Rows are points. The points of each table are mixes of a few directions, plus a little noise. How many directions does each table use, and how many do they share? Where both have some left over, give the other angles between the two spaces (their principal angles), to ten degrees, smallest first.
(in the rows, 128 means zero)

First (7 x 2):
[[132 192]
 [127 117]
 [127 103]
 [125  84]
 [132 183]
 [130 164]
 [123  57]]
Second, 6 rows:
[[ 90 124]
 [105 125]
 [226 138]
 [108 126]
 [146 131]
 [ 93 124]]
Directions: first 1, second 1, shared 0; angles 80

First, 6 rows:
[[111 202 127]
 [131 119 128]
 [148  29 130]
 [115 189 126]
 [128 136 128]
 [135  99 129]]
Second:
[[110 121 130]
 [139 125  88]
 [108 110  74]
 [180 159 197]
 [149 144 173]
 [ 80 107 106]]
Directions: first 1, second 2, shared 0; angles 80

First:
[[110  73 136 124]
 [110  48 118 135]
 [148 172  96 149]
 [138 205 168 101]
 [133 145 123 132]]
Second, 5 rows:
[[130 171 144 107]
 [146 171  97 143]
 [116  69 116 137]
 [159 173 137 166]
 [ 89  58 146  87]]
Directions: first 2, second 3, shared 2

First, 6 rows:
[[141  94  79 171 160 130]
 [144 143  90 156 174 108]
 [ 77 125 161 175 165 169]
 [143  99 148  86  45 158]
 [125 136 152  69  90  80]
 [134 166 135 113 133 122]]
Second, 7 rows:
[[105 139 130 160  90 130]
 [170 126 137  76 194 111]
 [141 145 145 120 151 105]
 [100  77  84 134  87 189]
 [144 124 132 107 155 121]
 [100 195 174 196  78  78]
 [134  90 101 102 140 163]]
Directions: first 4, second 2, shared 0; angles 30, 70

First (9 x 8):
[[ 84 137 135 124 145 146 154 129]
 [174 110 188 132 131  51 134 135]
 [110 113  70 153 169 192  71 109]
 [115 106 200 141 187  76 154 133]
 [ 91 142 107 121 125 165 142 126]
 [118 146 168 108 105  95 179 144]
 [168 148 143 102  58  88 152 142]
 [172 117  91 139 117 135  76 118]
 [117 134  52 133 118 199  88 116]]
Second (9 x 8):
[[ 92  69  80 106 145 105 109 118]
 [119 123 144  67 109  97 172 126]
 [139  98  91  97 159 132 142 115]
 [129 136 147  85 124 121 158 119]
 [157 134 115 152 166 168 133 119]
 [219 167 139 158 124 156 137 127]
 [ 57 174 173 239  66 104 108 190]
 [149 131 130 118 168 167 118 100]
 [ 85 118 136 132  91 102  78 136]]
Directions: first 3, second 5, shared 2; angles 90

First:
[[132 140 152 109  93 122 118 112 132]
 [101 130  96 125 155 110 119  85 134]
 [149 125 180  46  52 107 115 109 150]
 [161 152 130 106 161 184  61 204 127]
 [147 102  97 173  97 184 162 189 121]
 [ 98 147 120 183 179 102 141  93 109]
 [108  98 121 153 159  86 181 104 121]]
Second:
[[155 149 191  77 121 117  97 144 130]
 [146  54  10 197 161 108 176 151  80]
 [108 161  88 172 143 153 160  88 125]
 [ 98 110 170 100  96 129 100 135 164]
 [124 164 181  97 116 136 107 118 146]
 [112 162 168 110 115 142 114 110 150]
 [143 139 116 135 141 127 137 126 112]
 [121  90  40 189 149 128 169 125 105]
 [144 122 188  75 111 112  92 155 139]]
Directions: first 5, second 3, shared 1; angles 40, 60

First (10 x 11):
[[118  76 113 217 111  98 128 145  94 111 138]
 [136 172  87 177 112 145 117 143 107 156 128]
 [157 186 155 130  96 101  86 128 115 122 172]
 [130  37 138  81 140 123 185 147 132  94 133]
 [111 163 143  98 142 151 101 116 136 137  63]
 [125  65  99  79 136 176 164  93 165 129 114]
 [109 153 170  94 158 119 104  89 163 132 119]
 [173 178  66 123  78 183 135 170  89 154 118]
 [114 214 160 148 164  91 105 133 135 153 151]
 [108  29 153 136 144  93 153 112 144  91 145]]
Second:
[[168 140 118 159 153  81 101 129 110 101 167]
 [151 216 130  67 159 149  89  95 153 143 107]
 [114  54 110 146 132 135 155 137 119 109 103]
 [ 92 155 128 125 136 145 181 113 185 192 198]
 [112  90 123 175 108 113 169 149 127 138 178]
 [ 98  57 162 122 161 110 110 111 128  83  57]
 [ 98 119 131 103 107 170 150 126 141 150  98]
 [137 136 137 103 105 148  93 134 100 107  63]
 [124 175 182 152 142  62  95 114 139 123 194]
 [185 137  54 134  82 171 138 171  77 130 119]]
Directions: first 6, second 5, shared 4; angles 90

First:
[[159 131 144 124 118 111  82 154 153 124 153 110]
 [123 127 123 128 131 131 137 124 122 129 124 132]
 [ 84 123 106 133 142 154 192  91  93 135  91 156]
 [ 83 122 104 136 142 156 195  87  90 137  90 156]
 [161 132 145 123 118 108  79 156 155 123 155 109]
 [ 75 121 102 136 145 158 207  83  84 136  83 162]
 [210 139 167 115 101  80   7 199 194 116 197  78]
 [ 98 125 114 133 138 145 172 102 104 132 104 148]
 [114 127 121 131 132 136 149 116 117 130 116 136]
 [174 133 152 121 111 102  58 169 166 122 167  98]]
Second, 9 rows:
[[139 155 162 124 159 108  77 153 148 113 148 119]
 [107 123 113  80  52 151 199  56 100  58 129 139]
 [129  92  91 175 149 139 141 148 123 212  95 130]
 [133 167 170  94 128 111  96 124 139  62 160 124]
 [137 166 171 105 145 107  83 138 144  80 158 122]
 [120  67  59 186 128 156 179 135 108 238  74 135]
 [138 148 154 126 155 113  88 151 144 119 144 122]
 [119 116 111 120  98 141 163 100 113 119 119 132]
 [131 121 121 141 139 127 125 138 130 151 122 128]]
Directions: first 1, second 2, shared 0; angles 40
